Each row is a point. The points of each table are mixes of a few directions, plus a little noise. How many directions does each table use, and how many do they share? Where both have some left over, give the other angles between the two spaces (their principal angles), to ten degrees, smallest first.

First, 6 rows:
[[ 0.15 -0.36]
 [ 0.19 -0.46]
 [ 0.25 -0.59]
 [-0.23  0.54]
 [-0.07  0.16]
 [-0.30  0.70]]
Second:
[[-0.43  1.03]
 [ 0.14 -0.32]
 [-0.02  0.06]
 [ 0.23 -0.54]
 [ 0.02 -0.04]
 [ 0.08 -0.20]]
Directions: first 1, second 1, shared 1

First (5 x 4):
[[-0.18  0.47 -0.09  0.25]
 [ 0.12 -0.42 -0.32  0.23]
 [-0.18  0.49  0.04  0.11]
 [-0.12  0.24 -0.19  0.29]
 [ 0.33 -0.79  0.56 -0.87]]
Second:
[[ 0.29 -0.58 -0.44  0.14]
 [-0.23  0.13 -0.24  0.55]
 [ 0.27 -0.90 -0.13 -0.07]
 [-0.02  0.90 -0.10 -0.08]
 [-0.03  0.26  0.43 -0.47]
 [-0.04  0.55  0.22 -0.30]
 [-0.16 -0.05 -0.32  0.55]
 [-0.10 -0.32  0.55 -0.35]]
Directions: first 2, second 3, shared 2

First, 8 rows:
[[-0.60 -0.12  0.50 -0.03 -0.37  0.59  0.03  0.04  0.16]
 [ 0.33  0.12 -0.94 -0.51 -0.22 -0.36  0.57 -0.65 -0.25]
 [ 0.21  0.48 -0.43 -0.11  0.11 -0.45  0.09  0.37 -0.46]
 [-0.23 -0.30  0.36  0.23 -0.39  0.30 -0.77 -0.21  0.00]
 [ 0.39 -0.09  0.02  0.26  0.55 -0.34 -0.15  0.10  0.10]
 [ 0.38 -0.20  0.26  0.01  0.12  0.09  0.06  0.02  0.80]
 [-0.23 -0.43  0.59  0.54  0.94  0.10  0.17  0.10  0.11]
 [-0.28  0.53 -0.33 -0.40 -0.75  0.06  0.00  0.22 -0.47]]
Second (9 x 9):
[[-0.09 -0.58 -0.13 -0.22  0.10  0.10 -0.97 -0.13  0.33]
 [-0.10 -0.63 -0.13 -0.24  0.11  0.10 -1.03 -0.14  0.38]
 [ 0.16  1.02  0.20  0.38 -0.17 -0.13  1.66  0.24 -0.58]
 [-0.09 -0.54 -0.11 -0.20  0.07  0.07 -0.90 -0.13  0.31]
 [-0.04 -0.24 -0.06 -0.09  0.03  0.03 -0.41 -0.07  0.16]
 [-0.02 -0.19 -0.03 -0.07  0.04  0.02 -0.31 -0.03  0.12]
 [ 0.06  0.22  0.05  0.10 -0.03 -0.04  0.39  0.05 -0.14]
 [ 0.10  0.63  0.15  0.25 -0.12 -0.08  1.05  0.15 -0.38]
 [ 0.05  0.36  0.08  0.12 -0.04 -0.05  0.58  0.07 -0.20]]
Directions: first 5, second 1, shared 0; angles 40

First, 10 rows:
[[ 0.17 -0.74  0.91 -0.33  0.09  0.00 -0.35  0.26 -0.15  0.59  0.01  0.28]
 [-0.40  0.19 -0.09 -0.02  0.20 -0.17 -0.33  0.14  0.18  0.48  0.05 -0.18]
 [ 0.29 -0.45 -0.47  0.38 -0.26  0.96  0.75 -0.36 -0.05 -0.05 -0.93 -0.44]
 [-0.50 -0.22 -0.25 -0.06 -0.02 -0.11  0.03  0.19  0.25  0.75 -0.01 -0.63]
 [ 0.06  0.19 -0.03  0.30  0.16 -0.46  0.03 -0.34  0.32 -0.09  0.61  0.15]
 [-0.18  0.76 -0.51  0.43  0.27 -0.39 -0.12 -0.38  0.40 -0.25  0.46  0.04]
 [ 0.46 -0.35 -0.02  0.17 -0.30  0.05  0.67 -0.39 -0.08 -0.62  0.19  0.12]
 [-0.34 -0.02  0.44 -0.50  0.02 -0.54 -0.46  0.53 -0.09  0.33  0.42  0.07]
 [ 0.17  0.10  0.19 -0.62 -0.43  0.10  0.09  0.50 -0.67 -0.83 -0.20  0.30]
 [ 0.20  0.58 -0.20  0.28  0.28  0.59 -0.28 -0.20 -0.12 -0.29 -0.63  0.29]]
Second (10 x 12):
[[ 0.05 -0.67  0.42  0.11  0.18 -0.02 -0.05 -0.14  0.29  0.75  0.11 -0.08]
 [ 0.05  1.26 -0.54  0.31  0.32  0.31 -0.43 -0.18 -0.11 -0.71 -0.40  0.40]
 [-0.09 -0.10 -0.08 -0.18 -0.23 -0.04  0.24  0.19 -0.14 -0.12  0.01 -0.19]
 [-0.04  0.69 -0.39 -0.02 -0.05  0.09 -0.03  0.04 -0.16 -0.63 -0.15  0.13]
 [-0.07 -0.06 -0.15 -0.37 -0.46 -0.24  0.40  0.25 -0.28 -0.53  0.21 -0.12]
 [-0.13 -0.41  0.07  0.04  0.15  0.32 -0.09  0.07  0.14  0.74 -0.38 -0.31]
 [-0.05 -0.71  0.27 -0.21 -0.25 -0.18  0.30  0.13  0.06  0.37  0.20 -0.23]
 [-0.12  1.08 -0.72 -0.07 -0.12  0.24 -0.03  0.16 -0.33 -0.97 -0.41  0.08]
 [ 0.15 -0.81  0.68  0.44  0.60  0.10 -0.43 -0.39  0.55  1.34  0.01  0.03]
 [ 0.23 -0.33  0.37 -0.06 -0.11 -0.56  0.19 -0.13  0.06 -0.23  0.76  0.27]]
Directions: first 5, second 3, shared 3
